Every row gives one point. A path goes straight from each point to the next, and from the last back to the first. The post is the endless flat space through its rows: a point in 2 columns, a line in 3, a plane in 4, and so on, so that a path can go around it. Count how often the path circles the post. Going back the other way cancels.
In the rows, 128 means zero.

Post (2 x 3):
[[139 158  97]
 [136 105 152]]
Path (29 x 3):
[[ 90 163 141]
 [ 88 108  94]
 [160 121  58]
 [175 143 101]
 [154 153 138]
 [120 161 149]
 [ 97  88 160]
 [110 146  30]
 [160 117 120]
 [171 208  81]
 [128 193  92]
 [115 115 138]
 [121  91 119]
 [152  81 108]
 [206 131 152]
 [144 107 113]
 [ 96  62 116]
 [115 134  84]
 [144  80 112]
 [170 154 110]
 [157 157 134]
 [122 112 175]
 [119 154  88]
 [131  81 151]
 [160 109  98]
 [125 110  57]
 [115  87 172]
 [128 167 126]
 [157 249  88]]
Times around: 3

Post (7 x 8):
[[129 169 132 131 151 138 125 134]
 [141 124 102 151 135 154 139 107]
 [141 124 133 195 127 184 165 198]
 [ 89 146 167 113 182 169 123 140]
 [100 134 143 152 142 151 187 129]
 [133 103 132  94 169 136 128 171]
 [127  73  65 134 141  88  62 112]]
Path (30 x 8):
[[190 128 122 138 152 133 150 130]
 [123 123 177 140 163 126 179 186]
 [160 145 131 102 188 118 148 185]
 [ 90 108  83 157 178 182  81 136]
 [153 137 112 144 134 205 123 141]
 [144  97  78 157  76  88 148  99]
 [170 154 195  50 173 140 150 195]
 [169 135 152 104 202 187 133 142]
 [141 176 149  89 215 154  38 198]
 [151 126  41 181 100 123 101 125]
 [119  79 113  90 147 126  91 180]
 [ 55 151 133 164 202 200  31 181]
 [158  86 101 184 143 153 131 213]
 [157 131 141 170 171 148 142 171]
 [ 94 166 202 117 175 194 113  77]
 [145 168 130 177 127 171  82 179]
 [146 125 149 133 113 128 187 128]
 [156 226 164  98 189 171  60 140]
 [ 70 134 122 187 165 142  99 112]
 [ 98  56  90 152 154 176 160  92]
 [ 83 110 123  70 157 172  77  96]
 [106 121 145 112 128 176 118 133]
 [ 90 115 109 150 144 140 110 167]
 [158 119 108 102 164 150 170 151]
 [ 87 149 164 158 212 215 138 103]
 [119 152 110 142 166 178 113 180]
 [ 89  87 116 141 152 145  85 159]
 [ 60  59 103 179 117 150 126 126]
 [106 173 131 186 155 159  78 181]
 [217 189 130 203 162 195 188 243]]
Times around: 1

Post (11 x 12):
[[123 148 116 158 117 152  78 113  55 157  88 133]
 [149 175 168 111 173 119 197 148 155 127 151 103]
 [140 113 134 143 121 134 172 172 120 134 121 112]
 [171 131 186 117 162 139 136 156 138 124 150  89]
 [110  98 126 175 174 121  79  96  73  96  64 148]
 [126  78 148  63 148  84  36 130 115 171 108 192]
 [137 145 105 125 123 162 108 148  99 127  63 147]
 [118 141 172  95 132 163 191 149 132 123 149  89]
 [ 98 112 164 105 143  83  52 146  55  90 151 153]
 [136 135 146  63 165 153 152 160 161 150 192 123]
 [128 152 101  98 140 151 158 154 133 152 111  74]]
Path (26 x 12):
[[174 127 183 109 113 237 136 141  82 140 197 109]
 [148 184 126 181 146  84  25 134  10 157  88 125]
 [168 141 206  25 130 216  80 186  89 158 181 106]
 [102  67 144 124 170 120 113  98  89  93  60 126]
 [ 99 117  49  11  94 225 123 205 133 124 187  73]
 [146 140  62 103 149 112  85 163 151 187 119 132]
 [111 120 119 117 192 110  94 152 143 149  47 100]
 [ 83  87 120  67 115 134 148 159 159 165 169  65]
 [140 148 150 149 184 135 150  58 134 146 110 118]
 [105 156 167  37 134 181 133 134  74 144 210 114]
 [115  97 135 169 133 167 140 139  92 207 102 104]
 [ 99 108 153 139 159  92 127 129 125 120  53 159]
 [136 149 104  78 148 152 137 158 158  88  90 156]
 [132  92 216 145 151 134 190 161 142  96 181  91]
 [120 171 110  58 199 111  69 166 143 163 105 150]
 [155  43 200 126 178  96 198 181 161 110 100 118]
 [156 155 126  87 118 156  89 138  79 165 161 112]
 [156 129 215 118 148  60 123  93 134 188 147 135]
 [ 93  60 148 142 153  98 140 126 146 175 138 137]
 [ 14  72 127  39 156 174 162 149 116 103 181 152]
 [143 185 136  69 161 182 173 131 146 135  98 115]
 [152 130 119  38 142 133 129 186 145 165 198 137]
 [130 185 199  85 138 181 115 142  65 136  86  84]
 [121 151 170 217 153 113 111 111  62 107  53 148]
 [122 176 148 195 113 168 158 114  76 116  74  92]
 [176 186 164 123 163  81  75 107 109 110 126 157]]
Times around: 0
